Each row of a before or after table is a point. The points were changed in one or more steps. Then noise was added and the rows were shuffled. The steps act on columns, c1 being the first. What was done? A step turns or swaps two columns, mirrors them in a line or flattens them onto one, adds a multiple of one to another, or multiplies or shifts one. Angles are multiples of 10 degrees, from the lower column toward the higher: turns from -170 to 170, lines from 10 to 170 but not 90. Use the fewest steps. Two steps may share a column if one is a turn and the other turns, adds or multiplies; they go together, in the order done. Otherwise the lowest column goes first.
In the rows, 100 means zero.

Before, 10 rows:
94 82 35
111 69 129
147 111 127
101 100 49
71 91 82
72 83 106
84 96 115
113 169 134
121 133 130
129 99 136
After, 10 rows:
112 126 73
121 62 76
91 127 162
109 27 80
145 82 77
98 110 152
126 101 60
83 103 78
67 115 116
69 116 89
Steps: turn c2 and c3 by 170 degrees

Before:
97 82 160 87 139 92 71 114
115 73 126 54 123 100 111 82
69 79 91 60 128 94 77 124
92 137 97 88 80 130 122 119
135 117 90 87 107 108 107 119
93 85 91 97 108 112 86 66
135 71 92 97 118 146 79 73
130 122 156 92 105 80 78 121
106 79 97 88 80 101 117 97
126 86 123 112 135 94 130 114
68 115 147 59 138 86 70 90
After:
111 76 165 147 139 93 70 94
111 119 196 121 136 85 71 131
95 73 114 92 81 100 118 95
137 72 150 72 127 94 76 108
91 122 111 87 107 108 109 59
119 146 113 92 79 129 123 94
76 66 184 101 122 99 110 99
80 78 97 90 106 113 85 127
98 129 155 145 106 81 79 65
57 64 99 91 117 147 81 92
94 83 103 125 136 94 129 73
Steps: turn c1 and c8 by -130 degrees; multiply c2 by 1.3; turn c3 and c4 by 60 degrees; multiply c3 by 1.6

Before (11 x 14):
94 105 112 96 118 138 109 83 109 117 103 108 93 95
90 107 113 98 82 142 98 102 83 99 115 118 91 92
98 71 97 96 98 94 63 113 105 115 124 93 96 90
108 104 111 99 70 100 64 106 109 95 80 129 134 116
104 92 111 99 83 102 102 91 107 79 79 95 91 102
101 101 106 102 73 89 104 72 97 113 93 94 125 93
56 89 103 110 77 88 98 92 88 115 88 101 92 138
85 91 98 115 73 101 108 83 87 42 107 115 106 138
107 105 99 110 117 87 79 112 91 103 81 105 102 99
104 86 195 129 70 85 111 86 95 108 82 108 99 91
104 98 99 93 106 122 110 104 99 117 94 135 94 94
After (11 x 14):
103 101 102 90 98 121 112 161 97 118 94 134 93 93
89 104 76 96 102 141 100 162 84 101 114 119 91 92
83 93 81 116 118 99 108 143 86 39 106 114 107 137
103 104 114 111 88 88 79 172 93 102 82 105 100 96
90 105 108 98 81 137 109 144 111 117 101 109 94 97
103 85 18 129 45 84 108 144 95 110 82 108 99 91
108 104 68 101 111 97 64 167 108 97 83 128 131 116
101 103 75 104 114 91 104 132 97 112 93 94 127 92
104 91 79 99 101 103 102 152 107 77 77 95 89 103
99 70 101 95 102 93 63 173 105 117 124 95 96 92
54 87 80 110 114 87 98 152 88 115 89 103 92 138
Steps: turn c3 and c5 by -130 degrees; shift c8 by 60

Before:
68 122 123 125 77 116 84 142 61 137 83 68 82 83 152 55 104 148 111 82 101 68 86 112
67 81 102 122 84 82 112 45 83 57 103 119 122 126 62 77 69 65 73 119 82 97 91 89
124 83 58 122 88 124 123 106 133 142 124 124 66 115 147 75 99 107 84 120 38 122 92 76
114 133 55 82 140 60 121 107 86 120 144 103 76 61 151 113 76 161 102 82 124 98 86 94
146 120 116 135 93 101 141 92 87 104 118 91 87 148 82 118 108 144 142 68 39 77 69 73
92 143 104 91 108 104 106 100 94 40 115 67 143 93 117 94 144 113 112 153 78 96 117 106
87 52 110 94 107 87 75 52 55 139 108 147 77 132 100 127 82 159 108 102 80 114 114 67
66 55 87 109 163 155 112 109 119 146 65 114 70 83 152 133 83 82 140 127 94 97 115 73
117 141 88 70 152 85 90 115 138 82 98 96 97 79 58 93 105 107 119 151 123 127 88 118
112 61 48 115 135 127 110 124 88 42 77 105 54 75 111 139 55 70 86 122 86 81 92 116
54 129 88 125 104 119 81 110 88 50 94 89 125 147 96 139 111 107 95 67 92 58 88 114
74 48 112 74 124 135 113 41 98 141 92 134 60 51 130 93 143 91 97 154 111 142 105 160
124 144 119 168 150 114 109 129 132 85 135 137 142 143 58 68 118 84 85 149 115 97 66 114
92 100 80 144 76 116 130 139 117 141 111 64 91 147 147 148 52 164 75 112 38 108 127 156
After, 14 rows:
123 93 123 59 146 135 104 121 130 86 111 174 103 143 169 64 119 78 88 148 118 99 67 145
122 99 60 145 87 124 127 107 140 144 124 149 83 119 125 74 101 109 83 125 36 119 96 64
93 101 106 118 107 116 107 90 96 36 106 36 99 94 90 95 146 115 113 159 78 95 118 140
73 108 106 130 123 92 111 50 100 145 133 165 164 53 74 93 137 87 98 151 112 145 110 73
53 99 90 96 105 90 82 106 90 48 119 77 112 143 127 140 109 110 96 70 90 58 88 123
114 99 89 58 154 94 89 107 133 79 84 94 114 75 73 95 104 105 119 148 121 134 91 100
81 105 113 100 113 108 73 56 56 134 87 193 76 134 99 125 85 158 108 103 80 115 114 74
69 113 98 62 88 104 109 48 82 56 87 137 88 120 119 75 69 66 71 119 82 88 90 116
112 100 60 152 144 148 126 97 87 121 59 104 102 65 80 113 77 163 108 79 127 95 88 79
68 94 91 148 159 67 111 111 123 142 155 125 77 86 113 132 81 82 145 130 94 98 118 69
116 93 45 113 136 71 109 130 93 46 123 108 121 71 116 135 54 63 87 121 84 79 91 55
67 92 128 154 79 78 86 137 66 138 114 39 117 81 122 54 105 152 108 85 99 69 83 85
88 93 85 145 77 112 131 135 114 143 117 30 160 144 145 150 49 154 70 107 35 104 125 102
144 99 117 82 94 117 140 90 89 101 100 78 80 149 134 116 109 142 139 71 39 79 69 80
Steps: flatten c2 and c8 onto the line at 100 degrees; swap c4 and c15; swap c6 and c11; multiply c12 by 2; mirror c13 and c24 in the line at 50 degrees

Before, 8 rows:
110 86 116 65 130 43 107 156 85 155 103 87 79 93 120 103 133 91 115 112 106 104 93 70 103 64 110 69 108 75 104 83 121 87 111 108 68 127 92 49 125 104 96 69 103 120 110 75 79 114 103 55 94 121 87 131 78 96 116 83 94 104 134 116
82 74 58 104 68 54 99 126 132 65 84 112 72 99 114 110 110 137 105 92 111 126 83 78 72 89 91 119 73 77 112 114 86 69 73 95 91 112 140 94 147 91 78 104 90 93 53 130 98 89 69 127 99 88 83 106 128 62 110 93 81 71 132 106
133 95 68 54 114 95 113 122 121 99 80 123 111 89 84 104 114 117 118 78 113 98 68 99 71 56 131 97 121 96 119 86 129 135 76 56 126 97 131 128 99 67 71 97 131 65 110 64 116 101 115 63 101 100 87 85 91 99 111 105 70 76 100 92
81 77 99 129 86 76 146 105 119 120 96 97 104 69 107 103 116 108 118 104 111 65 100 132 99 111 91 134 100 138 69 88 112 139 94 94 68 107 77 100 143 108 112 128 107 52 143 82 131 71 135 127 140 100 119 80 104 123 110 112 77 91 112 116
94 111 97 72 118 106 91 114 141 100 62 114 122 65 98 98 65 121 89 92 68 64 121 75 116 135 51 63 70 85 105 107 86 129 87 115 100 100 126 149 133 92 69 84 110 82 109 71 97 99 95 77 75 77 95 119 138 84 89 119 102 95 72 131
74 98 114 91 114 88 109 131 95 71 122 87 113 79 77 114 95 78 105 60 108 81 119 108 81 76 128 55 96 99 108 76 72 53 75 66 96 75 84 99 123 109 61 93 81 82 108 96 138 101 111 102 85 110 129 116 127 64 127 99 129 104 98 105
37 141 85 149 123 103 123 97 102 75 105 118 69 109 97 117 87 118 105 106 79 82 84 95 146 100 113 103 101 74 46 111 90 83 107 90 88 100 102 104 132 106 87 94 103 108 84 107 101 128 96 105 89 103 100 131 122 91 53 118 73 127 120 100
111 123 106 73 124 83 96 109 114 138 103 102 131 129 91 117 132 62 107 92 132 84 111 100 114 132 107 83 144 134 79 63 82 110 102 114 80 108 71 107 117 89 91 104 105 111 102 106 83 106 102 72 65 88 119 121 107 93 90 92 118 122 129 106
After:
82 75 33 105 68 54 98 127 132 152 85 111 73 100 113 111 109 136 106 91 112 126 82 79 72 88 93 118 72 68 112 114 87 70 72 94 93 111 71 94 146 91 78 104 90 92 54 156 98 88 68 126 98 129 83 108 128 63 109 93 80 71 133 106
81 77 98 130 85 76 145 104 117 70 96 98 104 69 105 102 117 108 117 103 112 66 100 132 98 111 94 133 101 140 68 86 111 138 95 94 69 108 120 99 143 107 113 128 107 52 143 67 130 71 135 127 139 89 120 80 105 124 111 113 76 91 112 117
94 112 96 72 117 106 91 114 140 73 62 114 124 65 97 98 65 121 87 93 68 64 122 75 116 136 66 62 69 92 104 106 86 130 88 114 100 99 89 149 134 93 69 86 109 80 109 108 97 99 95 77 74 134 94 118 139 83 89 120 103 94 71 133
37 141 76 148 123 103 123 97 102 124 105 119 70 109 98 117 87 120 103 106 79 83 85 95 146 100 109 102 100 67 45 111 91 84 108 89 89 101 97 105 132 105 85 93 102 108 84 144 100 129 95 104 89 100 101 130 121 91 53 119 72 128 119 101
133 94 49 53 115 96 112 121 121 66 80 123 109 89 84 103 113 117 118 80 113 98 67 99 71 55 122 96 121 99 120 85 129 135 77 57 126 97 71 128 100 67 71 99 132 65 110 114 115 102 113 64 100 116 87 85 91 96 111 104 71 74 102 88
112 123 110 72 125 83 97 109 115 80 102 102 132 130 90 116 132 62 108 93 131 85 110 100 115 133 104 83 144 143 79 63 84 109 102 112 79 109 130 107 118 89 92 103 104 112 102 25 82 106 102 71 66 97 119 121 106 93 90 90 118 122 129 107
74 98 123 92 114 88 108 132 95 115 122 87 112 79 77 114 95 77 105 61 109 81 119 107 83 76 119 55 96 102 109 76 71 53 75 66 96 75 107 100 125 109 62 92 81 82 107 156 137 101 112 101 86 84 129 116 127 62 127 100 130 105 98 105
107 86 126 64 130 43 108 155 84 38 103 87 77 92 119 102 133 91 115 113 106 104 94 69 103 65 106 68 109 68 103 83 121 86 111 107 68 127 96 50 125 103 97 70 103 120 109 5 78 115 102 55 95 79 86 132 78 96 116 83 95 104 135 116
Steps: multiply c3 by 1.6; multiply c10 by 2; turn c10 and c48 by -110 degrees; add 0.3 times c13 to c30; multiply c27 by 0.7; turn c39 and c54 by 150 degrees

Before (8 x 64):
91 108 123 63 58 103 108 82 94 66 127 129 79 61 113 133 100 86 48 142 121 130 150 57 92 94 77 97 76 133 90 101 73 72 141 97 118 88 106 101 118 102 98 109 90 107 119 107 100 118 103 98 117 44 99 151 102 120 123 136 81 105 125 91
95 155 68 84 85 85 75 98 69 169 79 40 98 72 66 137 117 65 112 85 57 162 26 102 23 126 169 86 29 117 78 65 155 114 120 105 103 102 121 80 31 135 93 83 61 80 123 140 137 90 77 154 29 133 146 100 108 104 103 56 107 141 56 124
61 88 119 99 44 107 133 119 71 96 92 119 95 103 116 81 96 51 85 120 100 157 119 82 89 94 112 139 130 120 114 84 30 83 103 124 88 77 88 113 64 97 79 77 106 126 137 135 99 99 78 120 78 77 101 94 102 117 135 77 89 92 107 86
62 130 84 55 87 89 77 136 142 162 48 54 104 94 98 152 85 117 106 86 5 83 42 119 65 123 124 124 57 133 93 103 120 116 136 114 92 100 94 77 55 139 82 110 70 58 86 129 70 127 80 141 47 90 124 91 122 113 96 121 91 118 73 126
123 124 77 86 128 83 53 111 137 170 45 44 118 59 115 128 126 105 120 73 32 78 59 77 59 108 143 159 82 142 112 48 117 149 102 66 122 93 116 110 66 127 101 89 59 100 114 108 87 70 99 152 71 109 129 43 117 112 121 66 109 78 64 134
136 72 100 142 72 112 123 95 83 108 120 133 75 53 88 95 103 83 73 140 118 93 132 85 87 100 84 135 109 109 104 80 72 74 90 91 103 73 97 80 106 113 74 138 64 153 110 101 83 101 119 69 115 104 120 133 94 111 143 102 78 127 144 65
102 80 135 80 80 118 134 59 74 53 141 139 77 104 123 68 125 86 62 103 133 82 109 114 121 92 127 130 149 94 129 93 81 88 148 117 118 102 106 77 94 123 92 90 119 96 119 108 95 111 83 97 142 78 111 76 97 90 110 118 119 76 122 70
123 98 90 79 77 126 117 83 45 106 119 151 67 86 111 90 97 87 76 97 108 100 144 78 92 115 94 105 127 97 155 88 80 80 98 88 122 76 135 55 114 132 103 99 99 74 137 108 91 132 112 82 101 85 99 93 82 103 138 130 45 147 83 76
After, 8 rows:
89 109 123 62 59 102 108 82 94 75 128 129 80 62 105 131 101 86 48 141 122 132 135 56 91 95 78 98 76 131 90 101 73 73 142 98 116 85 105 101 115 100 97 108 89 137 119 106 99 117 103 98 117 43 100 48 103 97 123 137 81 105 124 93
95 154 66 85 85 86 76 98 69 82 79 39 99 72 69 136 117 63 111 85 57 162 56 104 23 127 168 86 28 116 79 64 155 113 122 105 102 101 121 79 32 138 93 80 59 37 123 142 140 91 76 153 30 130 146 164 109 113 103 56 106 141 55 125
61 87 119 99 44 107 135 120 72 103 93 118 94 103 109 80 97 52 87 121 101 158 97 82 90 93 111 139 131 121 113 84 29 83 102 125 88 75 88 110 63 96 78 79 106 133 138 135 99 99 80 119 77 77 102 99 103 97 137 78 88 91 108 87
63 129 84 55 88 89 77 133 142 92 49 53 103 92 93 153 84 116 106 86 5 83 80 120 64 122 125 124 56 133 94 104 120 114 137 112 92 103 94 77 57 140 82 110 71 31 85 128 69 126 79 139 47 91 122 161 123 104 97 122 91 119 72 124
136 70 100 140 69 114 122 97 83 79 122 132 75 54 86 94 105 83 71 140 120 91 91 86 88 100 84 135 110 108 105 79 71 74 88 93 101 73 95 79 104 112 73 137 64 159 109 102 83 103 120 69 114 104 119 96 92 106 142 103 78 126 143 67
124 125 76 87 130 85 54 112 138 121 44 43 118 60 107 129 125 104 121 72 32 80 70 76 61 107 141 161 81 142 112 48 116 148 103 66 123 96 117 111 64 126 102 88 61 72 114 109 86 70 98 150 71 110 130 185 116 94 122 66 109 80 66 135
102 81 135 81 79 120 133 59 73 126 141 139 79 103 125 68 125 87 61 101 134 84 111 113 121 92 129 132 149 94 129 93 81 87 149 118 117 101 106 78 94 123 93 90 118 103 119 106 95 109 83 95 141 79 112 66 98 91 110 117 120 74 122 70
123 96 88 80 77 126 117 82 45 103 120 151 66 87 109 91 97 85 77 98 109 99 153 80 92 116 96 105 127 95 158 88 80 81 98 88 122 77 135 57 114 132 104 97 100 108 136 109 88 132 114 83 101 85 99 111 82 97 139 130 44 146 82 75
Steps: turn c10 and c56 by 110 degrees; multiply c10 by 0.7; flatten c15 and c58 onto the line at 160 degrees; turn c23 and c46 by 40 degrees
